Each row of a before or after table is a point. One or more steps were done to the points. Then noise was added and the rows were shuffled. The steps act on columns, c1 being the first. Name the steps. A step turns or swaps two columns, mirrors them in a line or flattens them onto one, adds a multiple of one to another, or multiplies or shifts one. Angles are multiples of 10 degrees, from the lower column toward the higher: turns from -170 to 170, lines from 10 to 170 but not 90. Use the fewest steps. Two steps may share a column if one is a turn and the other turns, adds or multiplies; they go together, in the order done. Otherwise the lowest column goes first.

Before:
[[ -7 -33  66]
 [  0  -3  28]
 [  5 -55  40]
 [-11  21  -8]
 [-18   5  73]
 [  0  37  -8]
 [-22  68   7]
 [ 14 -11   2]
 [ 10  12 -18]
 [  2  11  30]
 [-20  18  -4]
 [ 23 -21  50]]
After (12 x 3):
[[  2 -15 -17]
 [ 11 -21 -16]
 [ -6 -27 -64]
 [ 28 -25   1]
 [ 18  20 -21]
 [ 35   7  12]
 [  3  65 -43]
 [ 45  54  -7]
 [ 26  58  30]
 [ 20 -23 -27]
 [ 17  74  -2]
 [ 21  22 -11]]
Steps: shift c1 by 20; turn c2 and c3 by -120 degrees

Before (13 x 8):
[[-27  -5  50 -19 -10   6 -38 -21]
 [ 25  36  -8  17  40  20  12 -41]
 [-16  52  15   0  23  11  46 -37]
 [-11   3  86 -12  21  13 -28 -24]
 [-36 -34  55 -43  -1 -17 -37  -8]
 [  5  38   4 -55  35  22 -17   0]
 [  3  -4  25   1   7  -7 -25  -1]
 [ -8 -33  44 -34 -14  33 -12 -12]
 [ 34  39 -12  -6  17  -2  13 -52]
 [ 22  36  14   1  27 -12  55 -17]
 [ 50  45   9   8  51  22  28 -26]
 [ -2  -4  -8  -1  72  39 -36 -11]
 [ 17  49  15  31  -5  11  22  -9]]
After:
[[-33  28   7  26   9  45  13 -29]
 [ -2  -2  -2  -6  18   9 -25  25]
 [  1  -4 -33  -3  89   3 -36 -25]
 [-21  29   6  23   0  24  55  10]
 [  6 -10 -40  12  35  47 -28  64]
 [-45  50 -25  19  37  26  28  -7]
 [-19  41 -16  10  33  32  11 -27]
 [ 15  31 -15  42   1  36  46  -4]
 [ 17 -22 -22  14   8  36 -37  35]
 [ 19 -63  -4   8  17  29 -38  50]
 [ -4 -48 -46  -1  -6  21 -13  27]
 [-23 -15 -24  62  44  -1 -19  -2]
 [ -3  59 -17  15 -17  13  20   7]]
Steps: turn c1 and c4 by -160 degrees; turn c2 and c4 by 50 degrees; turn c3 and c6 by 110 degrees; turn c6 and c8 by 70 degrees; add -0.5 times c7 to c5

Before, 12 rows:
[[ -42   -5   14    1   12   14   -2   -6   44   10  -57   -4]
 [ -19  -38    8  -26    2   26   18   19    7 -121   18   17]
 [ -41   13   -1  -20   -1   23  -22  -11    1    5  -66   27]
 [ -44  -27  -14   12   13   12    3   16   10  -20    1   28]
 [  -5   17    9   -6   10   31    9   -9   24   10    0   34]
 [ -15   10  -32    4  -30  -34    0   -2   36  -12   22   19]
 [  44   20    3   37    8   29   13   -7    0    0  -10  -35]
 [  -8   26    5   25  -23   13    2   32   14    4  -14   24]
 [ -55   19    8   -9  -12   32   14  -10    6   -3   12   20]
 [ -23  -54   10   -5  -26   24   23   24    0  -26   -2   28]
 [ -29   15  -10  -32   -3   17   12   28    7    2   -3   17]
 [ -34  -25    4  -10  -17   25  -21   21   17  -15   25   20]]
After:
[[  44   10   27  -33   -5   -9   16  -14  -47    8  -14  -33]
 [ -16    4  -26   -5   -8   38    6    2   44   -2   25  -17]
 [ -45   -3   10   -1   13   12   -5  -21   44   -8   -2   16]
 [ -27    4   19   42   -8    6   18   -9   30   12   -4    8]
 [ -19   -1   27   34   21   -7    4   -3   27 -108   18    9]
 [ -30  -11   23   18    9   -8  -27  -12   36   -3   23    1]
 [  -7    0   12   -2  -39   -5    6  -40   42   13  -15    6]
 [ -43    1    9   -3  -49  -10  -12    9   14   19  -56  -37]
 [ -42    3   25   12  -62   -1  -14   16   37   16  -66   21]
 [  -2    5   30    2    9  -14   15   12   54   21    1    9]
 [ -25   -1   25   17  -29  -15    0  -20   36  -18   -1   21]
 [ -53    7   33    3    0  -12   18   16   27    8   11   11]]
Steps: flatten c2 and c7 onto the line at 70 degrees; turn c3 and c6 by -100 degrees; turn c4 and c8 by -150 degrees; add 1 times c11 to c5; multiply c12 by 1.6; turn c9 and c12 by -60 degrees; shift c10 by 10

Before, 11 rows:
[[-13  86 -42   0  58  28  46 -51 -10  24 -13   8   1  20  70 -27  28 -38]
 [ 11  52 -23  16  -1 -29 -28 -19 -20  30 -18 -22  -2 -28  31  -6  34  16]
 [ 22  13  11 -10   8  24 -21  -7 -19  43 -34 -33 -42  17  -1   9  19   9]
 [ 34  41  18  19  11 -18  24 -40  -3  30 -19 -19 -17 -11 -16  -3  42  -3]
 [-14 -17 -12 -39  -1   5  -5  23  42   1 -62  23  -6 -18  -9  52  -4  -8]
 [  9  24  -7  11  24   6  -5 -45  -7  17  18   3  -2   3  21  26  28  31]
 [-33  -3  -4 -55  53  20  16  10  24 -38 -49  22  -9 -62  27  -1 -40  16]
 [  3  -7 -45 -32  56  33  -4  31  67 -61 -53  17 -32 -31  10   7 -23  -4]
 [-31  63 -58  19  61  33  43 -56 -40  35  28 -22 -30 -13  39 -15  51 -70]
 [ 22 -10 -15 -20  -3   1  13  27  10 -17 -45  40 -51 -27  16  30 -32  13]
 [ 20  27   0  -8  27 -36  -8 -29 -42   3 -31 -22 -28  24   4  37  36 -13]]
After:
[[  8  86 -41 -24  53  29  44 -57   0  18 -14  22   1   0  70 -84  27 -38]
 [ 21  38  17  11   8 -18  23 -45   2  22 -17   6 -14  18 -18 -61  43  -2]
 [ 13  22  -3  -6  20   8  -6 -45  -1   9  17  11  -7   9  19 -33  28  33]
 [ 41  12   7 -14  -6  22 -23 -15  -3  40 -33  -4 -44  -9  -2 -48  21   9]
 [-16  -1  -5  71  55  17  12  17  -1 -35 -48  18 -11 -47  26 -60 -36  17]
 [ -7  65 -60  12  44  32  40 -63   1  21  29  19 -29  23  39 -76  49 -67]
 [ -7  29  -2 -23  15 -36  -7 -27   4   1 -30   9 -29 -12  11 -19  36 -11]
 [ 22  -8 -15  31   9  -1  14  28   1 -11 -41   6 -56 -20  19 -30 -31  16]
 [-10 -18 -11  24   7   5  -5  21  -1   7 -62   0  -8 -39 -11  -7  -7  -9]
 [ 24  -6 -47  37  55  38  -6  41  -2 -54 -52  18 -33 -26  12 -51 -21  -3]
 [-13  51 -26  25  -9 -27 -28 -21   0  26 -20  -2  -1  21  29 -67  36  11]]
Steps: add 0.7 times c6 to c1; turn c4 and c14 by 100 degrees; flatten c5 and c12 onto the line at 20 degrees; turn c8 and c10 by 10 degrees; multiply c9 by 0; shift c16 by -60

Before:
[[  12  -21  -32   -3   22   11   24   -7   22   11   16   15   -1   -8
    31  -18   -3   16  -21    5   18  -69    0   -8    7  -24  -13   -2
   -12   29   10   38]
 [  15    7    2   -1   22  -23   -6  -33    5   -4   24   13   11   -8
    18   23  -13  -12  -31  -28   19  -28   -2  121    5  -17  -17   18
    16   30   14  -27]
 [  -4   14   21   19    7  -15    2   -7   24  -14    6  -55   -2  -10
    -4    8  -22   17   43  -16    0  -17  -47   36    5  -13   -9   -6
   -11   29    8    2]
 [ -11   17   22   14   17   -5   -3    9   16   15   28   -8   -2   -2
   -26  -12   -2   22  -30   19   29    8  -17  -20  -47   -6    2    9
    21   21  -11   -9]
 [   6    2   23  -10  -33    2    6    0   22   46   22    6   43    0
   -31   13   10    1  -14   12  -12   -1   -7   -2    6 -116   -5   42
     7  -91  -35  -26]
 [  12    3    4    7    6  -18   -5   -3   16   16   10   19    1    8
     4   25   16   12  -28   19   21  -36  -10  -12  -12  -27   -1   -2
    -7   30    0  -16]
 [  -4    6  -12  -10   13    3   -2   14   12   92  -65    3   72   -4
   -13   -1  -19  -15  -28  -14  -15    9    3    8    1  -12   -8   -4
    -3   14   12  -15]
 [ -17  -24    7   -3   14    6    5   -3   -2   43  -44   18   65   -6
    -6    1   -8  -13  -17   13   -7    4    1   -4    5   -2   -3   10
   -17   16    7   17]
 [  -2   -6   12   -9   23  -23   23    3   23   19   17    2   15   17
     7    9  -26   13  -41   18    2    0   -1  -10   14   -5   23   17
    -7  -24   14  -28]
 [  -5   18   11   10    0  -21   34    7  -40   63   19   16    3   -4
   -26    2  -24   -8  -29   13   23  -42    0  -21   10    3   36   12
    -8   30    0  -26]
 [   8  -14  -12    2  -29  -16   -7    6   -5  -11   13  -37    3   10
     4  -15  -15   13  -37  -16    0    4    4  -23  -40   -5  -10   11
   -11   13  -23   -4]
 [   3   11  -29    4  -13  -24   -8   -8   21   -6  -18   20   -2   19
   -24   17  -23   15   16   13  -31   -6    4   65   -7  -10  -11    8
    -5   22   -7  -13]
 [  10   10   14   -7   27  -17   -6  -23    8  -15   14   17    4   54
    20   15  -17   -7  -29  -48   13  -19  -12   -8   11   -8   54   -5
    15   -7  -13   27]
 [  -9  -24    6  -12   23   48  -12   -1   15   -8  -50   20   32   65
   -33   -4  -25  -10  -24  -13  -10  -18  -28  -19    8   -2  -12   33
   -14   16    8  -25]]
After:
[[  8 -13 -12  -8 -29 -16  -4   6  -5 -10  14 -38   3   9   5 -16 -16  55
  -36 -13   1   2   4 -25 -41  -7 -12   6  15  11 -24  -4]
 [ 15   6   3 -13  20 -24 -14 -31   4  -4  24  12  10  -8  18  23 -14  29
  -31 -27  19 -27  -2 122   5  24 -16   6  18  23  14 -28]
 [-18 -25   8  -3  14   6 -14  -2  -2  42 -44  17  65  -6  -6   2  -9  28
  -17  11  -6   6   1  -5   4 -15  -4   8  12   8   6  17]
 [ -4   6 -12   2  13   3  -8  15  12  92 -66   2  71  -4 -11  -1 -18  25
  -29 -13 -15  11   3   7   2  -1  -8  -9   8  15  10 -16]
 [  3  11 -30 -14 -14 -28  -8  -9  21  -7 -18  19  -2  18 -24  19 -22  55
   17  13 -33  -9   5  66  -9   1 -11   2  14  18  -8 -14]
 [ 12   1   5 -20   7 -18 -16  -2  16  16   8  18   0   8   3  25  13  52
  -30  18  22 -37  -9 -12 -10   1  -2 -16  24  19   1 -15]
 [ 11  11  15   6  27 -17   8 -25   8 -15  14  17   5  54  19  14 -15  34
  -28 -46  14 -18 -11  -6  13  16  54  -7   0   2 -12  27]
 [-12  15  22 -21  18  -6 -11   6  15  15  29  -6  -2  -3 -26 -10  -2  60
  -29  20  29  10 -17 -20 -48  21   3   6   1   7 -12  -8]
 [ -9 -25   6  -1  22  50  -1   0  15  -8 -52  20  32  65 -34  -5 -23  31
  -25 -13 -12 -17 -28 -19  10  -6 -12  26  22  25   9 -23]
 [ 14 -22 -33   2  24   9 -37  -8  21  11  15  16  -1  -9  30 -19  -2  57
  -21   6  19 -68   0 -10   7  -5 -12 -13  24   7  10  37]
 [ -3  14  20 -27   7 -13 -20  -7  24 -17   8 -57  -3 -12  -4   8 -23  57
   42 -16   0 -19 -48  37   5  -7  -9 -10  11   9   8   2]
 [ -3  -5  11  24  21 -22  -1   5  23  18  17   0  15  18   7   9 -26  53
  -41  18   2   1  -2  -9  15  -3  21  13  15 -25  14 -28]
 [  7   2  22  46 -32   0  53  -1  21  46  21   6  42   1 -33  13  11  40
  -13  12 -12   0  -6  -4   7  47  -4 -23 112 -58 -36 -26]
 [ -5  18  12  -8   1 -22 -44   6 -41  63  18  16   4  -5 -27   3 -24  32
  -29  13  23 -42   0 -22  10  -6  36  11   5  -4   0 -25]]
Steps: turn c7 and c30 by 140 degrees; turn c4 and c30 by -150 degrees; shift c18 by 40; turn c26 and c28 by 30 degrees; turn c26 and c29 by -110 degrees

Before, 12 rows:
[[-40  23 -38 -11  10  15   9 -11 -11 -25 -10 -16  36  16  20  32   8 -40
  -29 -12   7 -22 -13 -21  17 -24   4 -26   5  19   1 -41  29  11 -52 -23
   27  17  -9  -1   3  41  41  32  -7   6 -19 -44  20  -5  41  -5 -41   8
  -15  -1  -7 -16  31  24 -31 -15  47 -26]
 [-30  -2 -23   6  18   3 -41  35  17 -10 -35 -12   0 -26  21   0   0 -11
   18 -47  33  12 -37 -25  33 -17  11  24   9 -19 -10  21  24 -32  14 -19
  -30 -20  -8  12 -12 -25   1 -18  24  24  10 -49  12   1 -16 -17  20 -26
   -3  32   6  40  23  43 -23 -26   9 -26]
 [ 22 -22   3  21   8  -6  23  -4  10  47  25   8  24  16 -16  13  19  -5
   18   3  34 -12  25 -14 -14  -5 -20  -4   7   8  21 -28 -18  -5 -17 -27
  -17  16  23   8   9  10  33  28  30 -34 -33  17  -3 -11  27  32  -3  13
   -7  -3  16   3  34  33  -2  17  -7  26]
 [-14  23 -33   8 -11  -6 -30  -4  -5  15  23  12  -1   2 -13   5  -6   9
  -25  26  38  13  20   6  31  34 -22  41  10  -8  22   2  15  22   3  40
   20  17  25 -28 -19  35  27 -15 -31   0  27  11  40 -20  11  20   5  -7
  -41  36   8  35   8  -4   9  20  -3  -7]
 [ 23  23  27 -37  19  -8 -38   2   8   7 -31 -22  16 -19  27   8 -20  13
   -6  19 -17  -5 -43 -21  13  -3  32 -19  13  20   8 -30 -10  13 -35  14
  -15  11 -25   8 -32  23  -8 -28 -22  22  23 -51   5 -19   5  26  21 -28
   18 -12  59  22  35  29  30  23 -11 -27]
 [  7 -39   0  22   5   9   2  -4  -5  15  -7  39  52  -4  12 -20 -16   5
    0 -42  48  13  13  23  40  11 -22 -10  23  -7 -18  -5  15 -27 -19  40
   -7   6 -29 -11  27  44  14  16  19 -14  -7 -18  -1 -10  13   5  -6 -34
  -10  23  38  -6  -3  -5 -35 -30 -15  -4]
 [-39 -32   0  31  50  13 -12  29  -2  17  12  41   6   7 -14  47  30   5
  -35 -25  16  15   5  -4  42   2  22  37 -19 -26  23 -46 -23 -25 -18 -15
   11 -34  20 -16  17 -15  37   4 -21  26 -18  10  19  37  -7 -33  27 -27
    7   2  -1  29   9 -25  -8   1  22  26]
 [  1 -17 -31  14 -12 -31 -46  -5 -16  24  19 -10  -3 -16 -39 -19 -26 -25
  -17 -41 -16  13   0 -27 -31  32  28  10 -20 -16  -7 -19  36  16   1   5
  -27  10   0 -33 -29   2 -15 -15   3  30 -33  -8 -19 -11  30  19 -29 -19
  -27   8  34  30  23 -22 -12  20  14  10]
 [  9   4  -7  21  -5  25   5  47  -4 -10   0  -6   0  18   6  33  15  31
  -13   1 -13   8 -18  18  35 -20  24 -17  -9 -19 -13 -25  20  22 -55   1
   19   9 -32   0  25  37 -18  18  28  22 -25 -24  36 -28  16 -15  20   7
    6  34  -5   6   2  29 -31  27  48 -18]
 [-38 -37  18  10  36  10 -29 -11 -49 -26 -21  29  29 -20 -22 -12   2 -15
   -4   8  -5 -13   1 -21  -2 -29 -28  24  16   3   2 -33 -33 -21  -2 -19
  -28   5 -18  10  -4 -17 -30 -20   0 -36  -6 -28 -25  27  24  10  30  28
   -5  -7  -9 -23 -14  15 -13  25  49  13]
 [-34  11 -37 -35   9  16  -8 -13  24  41  28  33  27  23  -3  -3 -18 -36
   -6 -36 -12 -35 -18  -2 -31 -14   0  33  20  21  -9 -46 -29  30   7   5
    1  13 -22  20 -16  -7 -10  -5  33  15  20 -32  17 -12  22  15 -34 -43
   12  28  -7  28  44   0  25  35  38   5]
 [ 19  23  28   6  -3 -11  -7  -6 -17   0  -3 -18  21 -26  28   3 -28   1
   13  21  29 -28  -2  22  28 -27  19  11 -16 -46 -18 -49   0 -23  14  37
   37 -14 -17   2 -39  -3  -8  -5   1   7   9  21 -22  31  45  -9  14 -17
   -3  16   2   1  -3  -2  32   3  13  -7]]
After:
[[   4  -16  -30   15  -14  -32  -47   -3  -15   23   21  -10   -3  -19
   -44  -20  -27  -22  -18  -40  -17   14    1  -26  -32   31   26    8
   -22  -20  -10  -17   39   15    2    0  -28   11    1  -35  -24    6
   -17  -15    4   28  -32  -23    4  -11   32   19  -30  -18  -25   10
    35   27   44  -23  -11  -16  -24   14]
 [   9  -35    3   22    4    9    1   -2   -4   14   -5   37   50   -2
    12  -21  -14    4   -1  -42   49   14   10   18   40    6  -22  -10
    24    7  -15   -3   17  -26  -20   41   -8    7  -25  -12   24   43
    16   20   23  -14   -6  -10   25  -10   14    6   -6  -33   -9   20
    39   -8   30   -7  -34   28    8   -5]
 [  15   20   26    5   -7   -8   -2   -7  -16   -1   -5  -17   24  -28
    31    5  -28    2    9   20   28  -27   -1   22   27  -27   19    6
   -15  -44  -16  -50    4  -23   13   37   38  -14  -19    0  -35   -5
   -10   -3    1   10   10   30    8   32   46   -8   11  -13   -2   17
     2   -1    7   -2   31   13  -21   -8]
 [  25  -19   -1   20    7   -5   23   -5   11   44   23   10   25   13
   -17   12   19   -6   20    6   32  -12   24  -13  -13   -6  -19   -5
     7    0   21  -28  -22   -7  -16  -27  -16   14   22    9    8   10
    35   24   31  -33  -33  -23   16  -12   28   32   -2   13   -9   -1
    12    5   67   28   -1  -20    0   29]
 [ -36   13  -35  -35    6   14   -8  -12   25   44   30   32   27   22
    -4   -1  -23  -35   -5  -35  -12  -37  -18    0  -29  -12    2   32
    18    9  -10  -46  -31   30    9    5   -4   15  -21   19  -16   -7
    -6   -5   32   18   21  -41  -83  -12   23   16  -38  -47   15   28
    -7   27   -8   -2   22  -39  -13    7]
 [ -31   -3  -29    6   18    5  -44   37   18  -10  -34  -12   -4  -29
    19   -3   -2  -11   12  -49   29   12  -43  -26   35  -14   10   21
     9   -6  -11   18   24  -34   12  -21  -27  -16   -4   14  -15  -27
     0  -17   22   22   10  -11  -27   -1  -15  -15   20  -25   -3   30
     7   40   33   43  -22   26    2  -24]
 [ -39   22  -34   -9    9   16    7  -10  -15  -24   -7  -14   34   17
    16   31    9  -37  -25  -13    6  -21  -14  -21   15  -20    5  -25
     8   22   -1  -39   30   12  -52  -27   26   16  -10    1   -2   39
    44   36   -7    6  -17   -6 -100   -5   40   -2  -40   12  -18    2
    -3  -11   13   27  -32    4  -10  -26]
 [   7   -2  -11   21   -4   27    6   43   -8   -7   -3   -8   -2   21
     5   33   17   28   -8    1  -11    7  -21   20   38  -22   21  -19
    -5  -30  -12  -26   18   19  -53    4   14   11  -31    3   25   39
   -19   18   25   20  -22    5 -123  -27   16  -16   17    9    7   34
     1    8   34   23  -31  -17   -4  -17]
 [ -35  -35   18   14   36    9  -31   -9  -49  -27  -22   30   28  -22
   -23  -13    1  -19   -5    9   -7  -14    3  -19   -5  -27  -27   28
    12   -5    5  -39  -33  -23   -3  -21  -27    4  -22   14   -5  -18
   -28  -21    1  -39   -6  -48  -43   27   20   10   33   29   -4   -5
    -7  -22    0   16  -13  -24  -52   14]
 [  23   21   26  -39   22   -4  -33    4    6    4  -33  -20   17  -23
    24    9  -20   14   -8   21  -20   -1  -48  -26   11    0   29  -16
    16   13   10  -33  -14    7  -32   13  -10   11  -25   12  -29   20
    -9  -28  -21   20   22  -11   12  -20    4   28   23  -29   21  -10
    59   24  -22   33   31  -33   12  -28]
 [ -37  -34   -1   30   45   11  -14   31    0   16   13   41    6   12
   -13   48   27    2  -33  -23   16   14    3   -4   39    2   25   34
   -16  -24   24  -46  -23  -26  -18  -19   16  -35   20  -17   17  -15
    37    5  -25   26  -19  -29  -59   36   -6  -31   26  -29    8   -1
    -1   29   50  -25   -7    8    1   26]
 [ -16   20  -33    4  -10   -7  -32   -3   -8   15   23   14   -2    3
   -10    2   -6    5  -27   25   39   13   22    8   33   35  -24   41
    12  -16   22    4   12   25    5   37   19   17   25  -27  -20   35
    25  -12  -31    2   27   22  -50  -19   12   21    6   -7  -39   38
     9   36   19   -6    9  -14   30   -8]]
Steps: add 1.5 times c4 to c59; mirror c30 and c62 in the line at 170 degrees; add -1.5 times c64 to c48; turn c49 and c63 by 130 degrees; multiply c49 by 2
